Each point is reached from the start by the listed moves, each made 0, 1 or 2 times, or once backwards (-1), plus a little noise. Say if it took an odd or an even number of moves. Then give how often each move was made.
In the rows, 128 means zero.

Moves:
(1): [178 129 129 135 135 125]
(2): [124 162 129 132 148 145]
(3): [127 148 175 121 134 113]
Start: [133 110 130 116 139 137]
Points:
[222 221 227 123 203 134] => even (2, 2, 2)
[186  75 130 116 127 118] => even (1, -1, 0)
[136 115 221  95 131  94] => odd (0, -1, 2)
[127 162 178 113 167 135] => even (0, 1, 1)
[133  91  81 125 136 149] => odd (0, 0, -1)

Moves:
(1): [166 123 116 126 135 126 124 128 118 124 145 116 127 128]
(2): [127 183 133 137 130 138 116 117 123 139 124 140 124 138]
(3): [137 122 159 121 129 123 131 116 125 132 126 130 123 123]
(4): [126 116 130 180 141 137 120 133 120 129 120 137 145 125]
(5): [129 125 125 115 162 138 131 128 128 124 130 122 127 131]
(6): [129 116 128 119 116 172 128 130 128 127 132 141 129 138]
(7): [143 143 115 133 118 137 171 129 127 128 117 132 135 121]
(8): [136 131 138 128 139 121 128 154 138 120 129 131 127 130]
(9): [134 131 130 134 127 126 128 116 153 134 132 128 130 129]
(10): [126 125 118 122 132 128 133 141 124 171 132 129 116 121]
(11): [108 124 134 126 126 133 133 123 126 128 159 126 132 131]
Start: [130 132 123 153 150 136 133 150  94 143 123 132 117 121]
Points:
[120  64 158 189 249  99 100 143 151  86 166 101 149 125] => odd (0, -1, 0, 1, 2, -1, -1, 1, 2, -1, 1)
[110 101 166 103 197 195 162 114 104 246 124 149  86 112] => even (-1, 0, 2, 0, 2, 1, 0, -1, 1, 2, 0)
[175 249 171 164 155 187 207  42  84 138 167 141 133 130] => odd (1, 2, 2, 0, 1, 0, 2, -1, 1, -1, 2)

Moves:
(1): [162 126 120 131 131 133 133 120 134 132 119 136 133 134 130 129 124 127
 131 133 124 124 119]
(2): [130 148 133 129 127 133 129 123 126 129 133 130 134 129 119 134 121 128
 130 121 125 136 121]
(3): [131 123 151 128 129 131 132 134 130 125 126 128 133 127 128 128 130 130
 130 131 127 128 123]
(4): [129 126 130 159 126 124 126 129 121 121 127 127 126 125 133 130 130 124
 123 132 131 126 126]
(5): [125 125 131 128 144 123 129 124 123 131 123 130 121 125 126 130 131 126
 124 124 127 127 127]
(6): [122 133 130 134 134 159 126 132 123 127 115 129 126 131 134 124 120 129
 130 136 134 131 127]
(7): [122 135 129 130 137 131 158 128 124 125 128 125 123 123 133 125 129 137
 133 126 123 121 134]
(8): [134 131 129 126 131 126 123 159 135 122 133 131 132 132 131 131 125 135
 120 131 125 133 133]
(9): [129 124 133 138 128 129 125 122 161 125 124 129 125 130 114 126 120 133
 129 130 116 128 131]
(10): [128 129 133 129 128 128 131 132 127 148 129 122 128 127 132 128 129 124
 126 127 127 131 126]
(11): [132 125 126 130 136 136 134 120 132 125 156 124 136 122 124 131 114 132
 125 135 138 125 117]
(12): [125 121 133 134 128 123 131 126 129 132 136 148 129 130 131 120 124 126
 129 133 129 125 130]
(13): [117 123 129 131 132 133 134 132 123 127 124 130 166 133 119 132 135 122
 122 125 137 139 134]
(14): [130 126 127 131 132 124 126 124 124 126 127 121 128 145 127 126 125 127
 131 132 130 130 130]
(15): [126 133 128 127 130 126 125 128 134 125 126 127 129 125 150 126 125 130
 126 128 129 127 124]
(16): [129 126 130 130 131 129 139 128 132 127 130 129 126 135 133 161 132 124
 131 129 126 128 129]
(17): [125 128 129 130 134 139 125 123 135 123 133 135 124 131 126 120 161 127
 124 126 122 132 127]
(18): [129 126 127 128 136 127 122 127 121 135 131 126 133 130 128 133 128 161
 138 122 120 120 134]
(19): [124 134 128 133 133 127 125 137 134 125 131 123 127 120 126 129 124 119
 150 120 132 129 125]
(20): [123 131 131 129 133 121 130 126 130 127 126 126 126 126 124 132 130 131
 132 152 131 129 127]
Start: [134 119 122 132 136 122 122 125 139 149 125 123 131 136 117 118 114 132
 136 120 139 129 127]
Points:
[ 90 169 200  87 172  79 193 101 102 206  96  79 126 113 120 145 118 188
 145  95  98 124 129] => odd (-1, 2, 2, -1, 2, -1, 2, -1, 0, 2, -1, -1, 0, 0, 1, 0, -1, 1, -1, 1)
[ 77 118 182 179 160 142 179 186 123 141  80 136 187 107 191 141 150  69
 163 145 180 148 125] => even (0, -1, 2, 1, 0, 1, 1, 0, -1, 1, -1, 1, 2, -1, 2, 1, 0, -1, 2, 1)
[181 143  95 140 168 235 165 156 132 108 113 140 174 123 135 114 120 101
 135 113 165 140 101] => even (2, 0, 0, 0, 0, 2, 1, 1, -1, -1, 1, -1, 1, -1, 0, 0, 1, -1, 1, -1)
[202  42 181 249 205 167 125  39 195 129 102 184  83 175  95 163 116 162
 146 235 120  93  92] => odd (2, -1, 2, 2, 2, 2, -1, -1, 2, -1, 1, 2, -1, 1, -1, 2, 1, 1, -1, 2)
[171 176 131 185 182 179 102 192 123 143 118 152 111 175 185 181 111 175
 199  90 115 131 120] => even (1, 2, 0, 1, 0, 2, 0, 2, -1, 0, -1, 1, -1, 1, 1, 2, 1, 2, 2, -1)
[128 119 119 234 196 228 152  95 106 176 162 159 190 124 107 182 159  18
 133 101 196 171  74] => odd (1, 1, -1, 2, 2, 2, -1, -1, -1, 2, 2, 1, 2, -1, -1, 2, 2, -1, 2, -1)
[167  95 163 158 156  75 152  97 160 111 117 158  83 116 143  67 158 131
 111 194 126 101 105] => even (1, -1, 2, 1, 1, -1, 1, 0, 0, -1, 0, 1, -1, 0, 1, -1, 1, -1, -1, 2)
[163 118 182 225 171 147 171 109 121 174  84  99  77 170 136 174 160 139
 201 155 112 112 116] => odd (1, 0, 2, 2, 0, 1, 1, -1, 0, 2, -1, 0, -1, 2, -1, 2, 1, 1, 1, 1)
[186  77 101 195 155  65 175  95 159 171 110 153 152 171 118 105  79  88
 127 152 140 117 135] => odd (2, -1, -1, 1, 1, -1, 1, 0, 1, 1, 0, 2, 1, 2, 0, 0, -1, -1, 0, 0)

Moves:
(1): [141 127 118 130 130 128 119 123 122 126 120 143 122 128 132 120 135 131
 126 132 118 123 130 134 125 130 133]
(2): [132 160 121 129 133 128 121 128 125 121 120 131 127 130 123 128 131 129
 123 136 126 119 140 126 124 122 121]
(3): [131 133 139 129 135 130 125 125 131 125 116 124 129 136 145 126 127 130
 131 130 132 122 122 141 136 122 120]
(4): [113 131 132 140 131 127 131 134 124 119 128 120 124 125 133 127 127 120
 133 138 136 131 121 132 122 129 131]
(5): [131 126 132 134 146 123 139 130 115 132 131 132 127 132 134 125 132 128
 128 125 118 125 121 121 121 121 131]
(6): [123 130 126 141 129 148 114 119 124 139 130 126 123 138 135 128 124 130
 125 129 137 123 131 120 125 132 123]
(7): [126 128 129 125 132 131 151 132 122 119 129 129 125 135 139 130 127 133
 121 129 132 119 137 124 126 130 136]
(8): [125 128 125 127 131 137 132 147 128 129 123 132 130 129 127 124 123 125
 123 126 131 129 130 126 125 130 126]
(9): [136 124 126 139 129 126 127 131 148 141 123 122 149 132 140 118 132 125
 132 134 139 119 123 130 128 124 121]
(10): [134 131 127 135 113 125 130 124 120 134 121 129 130 125 130 131 121 133
 115 131 129 127 128 130 123 128 126]
(11): [126 126 132 132 126 123 132 134 137 127 144 140 126 142 132 127 132 126
 117 130 127 123 122 137 126 132 136]
(12): [119 124 136 133 130 130 125 121 140 131 121 138 127 131 127 121 135 125
 133 119 129 130 132 126 129 129 123]
(13): [141 125 133 146 123 137 123 132 113 124 132 136 139 123 129 132 126 125
 126 129 133 130 140 130 130 134 127]
(14): [127 120 123 125 120 123 122 127 128 128 128 127 125 141 116 122 122 125
 131 127 127 127 134 130 133 120 124]
(15): [129 132 117 127 129 128 123 123 127 120 123 128 131 131 134 133 129 130
 127 122 130 130 124 127 122 125 131]
(16): [129 118 131 137 128 130 129 130 135 133 130 137 123 133 121 139 124 133
 128 120 123 118 132 137 128 123 136]
(17): [127 125 132 127 128 133 130 128 122 127 126 130 132 131 123 127 145 125
 128 122 123 124 125 130 125 129 129]
(18): [124 130 130 134 125 119 122 144 134 126 127 127 128 136 129 129 130 148
 133 131 125 129 138 129 134 119 133]
(19): [129 133 125 127 124 129 141 134 128 134 135 131 131 131 124 119 121 127
 145 115 129 132 127 135 133 134 126]
(20): [121 123 127 127 129 129 128 130 126 135 133 139 127 136 133 130 129 129
 130 141 131 130 133 136 121 119 126]
(21): [129 126 128 132 137 129 128 126 119 132 118 129 116 127 125 129 132 127
 121 126 142 132 133 133 127 132 129]
(22): [131 129 128 140 125 124 132 130 142 125 127 123 116 123 138 140 141 129
 122 128 117 143 136 134 130 125 123]
(23): [121 133 129 127 133 124 118 130 125 126 139 123 120 122 137 120 135 125
 132 122 131 121 137 134 115 113 119]
(24): [108 129 118 128 137 136 131 130 114 124 128 127 130 129 119 116 113 140
 123 126 126 136 135 143 127 134 118]
Start: [129 121 137 136 126 123 124 124 139 118 133 134 126 135 126 137 133 130
 130 117 121 131 122 123 132 115 110]
Points:
[104 143 169 125 168 172  51  70 131 140 123 160 132 164 200 137 149 102
 131 110 148 112  89  87  90  78  66] => even (-1, 0, 2, -1, 1, 2, -1, 1, -1, 0, 0, 2, 0, -1, 2, -1, 0, -1, -1, 2, -1, -1, 1, -1)
[115  82 149 185 208 146 151 156  39 119 200 249  89 216 186 110 111 218
 119 113 114  99 185 199 110 108 150] => even (2, -1, 1, -1, 2, 1, 2, -1, -1, -1, 2, 0, 2, -1, 0, 1, -1, 2, 1, 2, 1, -1, 1, 2)
[ 94 148 140 192 105 128 105 154 118  96 124 171 124 174 103  87 169 121
 134 130 154  48 216 147  89  78 100] => even (1, 2, -1, 2, -1, 0, 2, 0, 1, 1, 0, 2, 1, 2, -1, 1, 2, 1, 0, 0, 0, -1, 2, 0)

Moves:
(1): [132 134 120 135 140 127 127 136 137 137 135 135 124 133 130 125 123 111
 122 126 119 124 118 129 130 122 126]
(2): [134 141 129 130 131 124 139 128 130 128 115 139 141 129 132 123 132 127
 130 133 120 140 133 118 128 136 131]
(3): [134 112 136 121 124 123 118 116 126 130 133 133 144 124 125 136 140 134
 128 119 127 105 122 146 134 144 134]
(4): [156 138 142 119 133 125 135 140 120 128 143 135 122 133 115 112 130 136
 121 115 148 116 133 109 138 126 134]
(5): [123 139 137 121 142 124 127 132 130 127 127 126 129 129 131 117 128 134
 125 120 126 121 125 125 126 118 133]
(6): [140 135 124 141 131 157 130 137 125 127 128 116 121 132 135 123 133 113
 113 140 130 119 130 128 117 134 121]
(7): [128 128 116 135 119 126 132 130 137 128 133 129 125 135 141 139 126 123
 121 126 125 129 118 123 123 134 128]
(8): [113 136 136 129 127 110 117 125 126 120 129 127 125 142 124 123 124 121
 125 135 136 135 136 128 140 126 124]
(9): [131 127 124 127 128 122 118 124 138 145 130 130 133 125 122 130 123 124
 120 129 121 124 129 129 111 125 135]
(10): [133 128 121 127 131 133 128 125 116 135 136 122 131 130 121 127 122 129
 131 135 133 128 121 142 124 129 134]
(11): [136 138 138 133 122 114 130 122 132 117 129 139 127 139 126 139 135 127
 129 123 123 125 129 108 132 121 133]
(12): [117 130 109 150 129 121 120 119 136 134 142 138 127 132 122 127 113 113
 116 134 119 125 129 123 127 130 132]
(13): [125 117 137 120 129 122 129 116 122 129 156 122 141 136 108 128 123 122
 121 135 125 134 135 125 142 117 131]
(14): [126 131 130 141 126 127 133 140 139 135 125 128 128 132 130 117 132 126
 136 123 123 122 122 129 122 130 135]
(15): [119 144 118 135 149 127 132 138 138 132 125 123 134 124 130 128 126 128
 132 118 131 125 125 124 116 121 117]
(16): [126 152 136 117 122 123 140 148 119 131 135 137 131 140 131 127 138 132
 125 116 123 121 135 121 150 128 136]
(17): [120 111 130 128 129 146 132 118 133 117 114 128 114 137 156 127 141 119
 123 117 138 120 142 142 121 113 130]
(18): [119 126 126 129 115 138 118 129 135 125 123 137 136 136 131 126 121 120
 136 126 130 128 122 126 129 148 137]
(19): [142 120 116 132 120 134 133 128 137 129 126 129 131 119 115 132 135 125
 120 132 139 113 123 122 123 132 131]
(20): [140 139 122 120 141 130 128 133 126 128 135 127 127 114 136 137 145 118
 125 145 127 126 133 122 124 130 127]
(21): [141 120 155 124 125 127 126 114 127 123 135 137 131 137 122 132 113 125
 126 140 141 107 149 137 143 145 138]
(22): [133 132 131 143 138 132 113 138 130 141 144 135 124 125 132 119 124 129
 113 111 122 131 112 140 134 117 146]
(23): [148 137 128 123 117 124 122 113 155 135 138 141 135 121 134 113 132 120
 138 140 128 132 138 140 124 123 132]
(24): [132 122 119 128 122 124 126 125 141 113 132 129 124 135 105 124 123 140
 132 121 132 141 117 134 122 139 125]
Start: [127 124 131 123 135 126 124 139 137 133 114 123 121 117 136 123 123 146
 119 122 119 133 119 147 125 127 143]
Points:
[189 239  93 165 107 118  96 183 196 198 165 218 164 156 142 106  87  79
  97 151  65 141 108 148 126 228 213] => even (1, 2, 0, 0, -1, 1, 1, 0, 2, 1, 0, 1, -1, 0, 0, 2, -1, 2, -1, 1, 1, 1, 1, 1)
[193 154 103 101 112 218 125 116 182 150 100 191 157 125 246 106 145  66
 125 178 106  94 120 238 122 213 189] => odd (2, 2, 1, -1, 1, 1, 1, -1, -1, 2, -1, 0, -1, -1, -1, 1, 1, 2, 0, 1, 1, 0, 2, 0)
[ 77 130  40 151 165 249 162 229 174  67  49  66  14 153 234 123 164 119
  55  62 129 132  49 162  63  94  83] => odd (2, -1, -1, -1, 2, 2, 2, 0, -1, -1, -1, -1, -1, -1, 0, 1, 2, 0, 1, 0, -1, 0, -1, 2)

Moves:
(1): [124 130 135 144 130 151 123 128 134 127 125 127 129 125 122 122 121 135
 128 129 114 131 111 124 139]
(2): [122 143 120 107 138 122 134 141 126 129 128 119 118 127 127 129 119 129
 128 135 134 133 127 133 134]
(3): [126 119 139 129 130 130 131 134 120 138 129 139 125 137 132 138 129 131
 121 140 128 134 127 126 119]
(4): [128 134 120 132 127 119 122 134 127 128 123 124 124 119 126 134 133 128
 129 124 126 130 131 136 135]
(5): [118 126 127 134 137 122 125 115 138 122 127 124 129 132 122 132 131 114
 124 128 131 127 136 142 129]
(6): [130 125 122 126 130 136 127 131 130 139 114 131 124 123 125 125 123 128
 124 124 133 127 122 124 131]
(7): [114 140 133 136 134 130 143 134 134 137 133 124 118 127 120 128 128 134
 140 127 124 130 120 123 125]
(8): [132 121 138 119 148 119 133 132 130 126 134 145 127 120 122 134 133 118
 127 114 127 136 119 122 126]
(9): [134 127 121 124 124 119 126 134 141 125 129 129 127 130 137 123 125 136
 132 127 136 133 122 121 123]
(10): [145 123 112 129 120 123 136 129 118 131 130 127 119 122 134 118 126 119
 121 134 130 128 119 138 124]
(11): [130 122 126 128 126 137 130 144 142 128 133 116 139 130 142 127 137 122
 131 142 123 124 125 135 126]
(12): [133 140 122 132 126 133 130 128 126 138 131 139 130 125 121 126 121 138
 133 136 127 130 131 142 126]
(13): [129 138 134 128 129 122 131 132 136 136 128 117 150 136 130 128 134 133
 122 129 118 134 126 124 123]
(14): [120 123 126 120 129 130 128 138 129 136 127 133 133 145 124 131 134 132
 129 130 126 127 119 130 127]
(15): [144 129 127 131 123 134 133 126 129 122 121 133 137 132 137 130 128 121
 133 126 133 143 133 136 132]
(16): [132 129 124 128 133 126 130 127 130 126 126 130 123 132 125 136 126 125
 135 132 129 125 122 136 116]
(17): [121 125 116 121 122 137 127 123 133 131 131 128 121 130 116 137 137 129
 121 134 127 129 121 126 131]
(18): [121 126 122 130 131 125 134 113 130 124 130 122 125 134 147 127 115 127
 138 127 115 127 124 125 124]
(19): [140 122 138 129 129 124 122 122 119 139 136 121 127 124 138 123 130 137
 138 127 141 130 131 127 131]
(20): [120 126 116 121 127 117 134 125 122 120 118 122 134 126 119 120 127 133
 128 138 122 140 139 125 134]
(21): [130 121 118 136 135 139 137 137 124 128 133 133 130 118 133 123 128 138
 121 126 146 119 113 126 126]
(22): [123 123 128 118 122 129 124 132 120 130 132 125 132 134 118 136 118 126
 129 126 125 141 135 124 130]
(23): [137 122 125 133 128 121 130 129 129 128 137 120 121 130 124 134 121 138
 129 135 131 118 138 116 138]
(24): [130 129 133 119 129 124 133 129 130 127 130 125 116 125 122 134 124 140
 130 127 128 128 133 139 125]
Start: [145 129 143 144 126 137 126 119 136 130 105 131 129 133 120 123 124 122
 120 127 138 111 118 130 117]
Points:
[145  78 154 196 169 144 143  94  89 174  95 128 148 106  96 126  78 165
 138  96 101 184 106  42 192] => even (2, -1, 1, 2, 0, 2, 1, 2, -1, 0, -1, 0, 1, 0, 1, -1, 0, 2, 2, 2, 1, 2, 2, -1)
[121 175  73 114 202  93 208 201 180 162 127 122 139 150  94 142 130 151
 149 167 186 135  91 189 106] => even (-1, 2, 0, 1, 2, 0, 2, 1, 1, 0, 1, 2, 1, 2, 1, 1, 0, 0, 0, 1, 2, 0, 1, 0)
[177 121 159 153 133 159 182 179 209 162 129 152 162 168 150 116 121 140
 131 163  42 151   7 122  53] => even (2, -1, 1, -1, -1, 0, 1, 2, 2, 2, 2, 1, 2, 1, 0, 1, 0, 1, -1, 0, -1, 0, 0, 1)
[175  53 131 113 159  93 132  94 105 162 119 151  93 139  90 130 116  43
  98 116 171 111 146 123 148] => even (-1, 0, 0, -1, 2, 2, 0, 2, -1, 2, 0, 0, -1, 1, 0, -1, 0, 0, 1, 0, -1, 1, 2, -1)

Moves:
(1): [122 116 134 132 134 127 141 129 125 132 118 129 124 131 130 123 119 113
 122 117 119 127 138 147 126 142]
(2): [126 130 131 128 127 125 128 128 126 123 125 124 133 127 136 126 135 127
 131 128 132 126 125 139 125 128]
(3): [127 127 125 125 125 117 123 133 121 127 134 130 129 129 131 128 127 134
 128 136 130 125 127 132 122 129]
(4): [117 130 120 134 126 113 125 123 127 121 115 126 122 119 133 133 131 126
 134 140 140 132 137 127 138 125]
(5): [133 133 121 137 120 121 130 127 125 126 134 134 139 131 128 124 123 118
 117 125 131 137 127 120 139 135]
(6): [143 126 126 115 120 135 131 119 127 128 122 137 134 112 125 127 125 124
 133 135 142 133 138 120 135 121]
(7): [119 127 122 130 134 120 131 126 122 125 131 122 124 125 130 125 137 128
 126 124 128 130 131 140 123 135]
(8): [128 130 129 124 131 129 121 131 123 132 129 125 128 124 130 129 124 132
 121 122 132 124 131 131 124 125]
(9): [124 136 130 134 126 123 111 117 134 125 129 132 118 116 130 119 127 134
 130 132 124 127 131 136 118 130]
(10): [143 129 123 136 132 125 126 136 121 116 138 137 133 127 124 120 128 124
 125 124 125 126 137 123 119 127]
(11): [118 128 130 133 135 129 134 123 122 135 124 135 123 122 132 119 128 137
 129 122 121 131 132 125 120 119]
(12): [133 128 125 127 129 134 131 128 122 115 118 121 138 132 133 125 133 143
 132 122 127 144 124 129 110 129]
(13): [122 128 125 122 123 132 126 130 130 131 130 130 133 126 128 124 124 127
 122 132 133 124 133 129 128 124]
(14): [130 136 119 129 121 121 121 142 131 137 130 125 122 130 135 133 135 132
 123 134 120 133 124 127 133 122]
(15): [131 123 129 128 127 125 126 120 135 124 129 128 132 128 131 128 129 130
 129 125 134 133 134 131 128 130]
(16): [120 120 132 114 121 128 127 131 130 128 125 116 125 124 136 130 128 122
 125 127 135 128 127 114 127 135]
(17): [127 134 136 140 119 136 135 116 134 132 127 128 123 128 124 116 125 138
 124 134 130 120 131 127 124 127]
(18): [130 121 131 126 122 134 121 118 133 124 123 130 123 130 124 120 124 129
 129 129 133 113 118 129 128 128]
(19): [122 126 141 128 129 140 136 128 119 120 118 128 114 136 131 118 125 117
 113 134 126 146 139 130 142 130]
(20): [124 118 132 128 130 127 128 135 127 134 127 131 132 114 126 120 122 125
 125 129 134 127 136 129 142 135]
(21): [128 129 134 125 124 126 131 126 145 109 124 125 120 129 129 144 136 136
 126 130 119 124 121 129 144 144]
(22): [132 127 133 117 121 130 128 131 125 122 125 126 128 132 125 119 126 127
 136 133 129 120 134 139 132 130]
(23): [123 122 129 119 120 133 122 130 120 125 128 122 140 130 128 131 137 137
 124 134 127 122 135 127 124 138]
(24): [127 125 139 135 112 128 134 131 136 130 133 126 118 130 121 137 130 126
 128 117 126 129 124 127 124 128]
Start: [123 131 108 133 129 145 117 139 141 113 134 138 123 131 130 139 127 125
 133 120 128 129 142 126 133 148]
Points:
[124 104 125  63  64 192 112 118 123 101 120 144 106 133 120  99 131 117
 109 138 151 157 167 132 180 148] => even (-1, -1, 0, -1, 1, 2, 2, 0, 0, -1, 1, 0, 1, 1, 1, 0, -1, 2, 2, 0, 0, 2, 1, 1)
[ 99 121 127  89 120 180 115 134  89  84  80 124 134 114 144 124 148 197
 133 165 151 197 212 138 137 136] => even (-1, -1, 1, 1, -1, 1, 0, 1, 0, -1, 1, 2, 0, 0, 1, -1, 0, -1, 2, 1, 0, 1, 2, 0)
[ 84 111  88 137  72 148 108 143 106 138 140 142 150 111 112  81 137 150
 109 146 171  91 176 140 153 139] => odd (-1, 0, 0, 1, 1, 0, 2, 0, -1, 0, 1, 0, 2, 1, 0, -1, 1, 2, 0, 2, -1, 1, 2, 1)
[119 141  92 167 114 135 135 173  74 114 132 155  94 145 150 108 141  95
  74  87 108 200 161 166  89 118] => odd (1, 1, 1, 0, 1, 1, 2, 1, 0, 1, 1, 1, 1, 2, -1, -1, -1, 1, 2, -1, -1, -1, 0, 2)
[ 92 138  77 191 107  47  84 106 181   7 141 150 120  93 164 139 154 129
 132  99 144 135 127 139 103 196] => odd (0, 2, 1, 2, 2, -1, 1, -1, 2, 2, 1, 1, 2, -1, 1, 1, -1, 1, -1, 0, 2, -1, -1, 1)
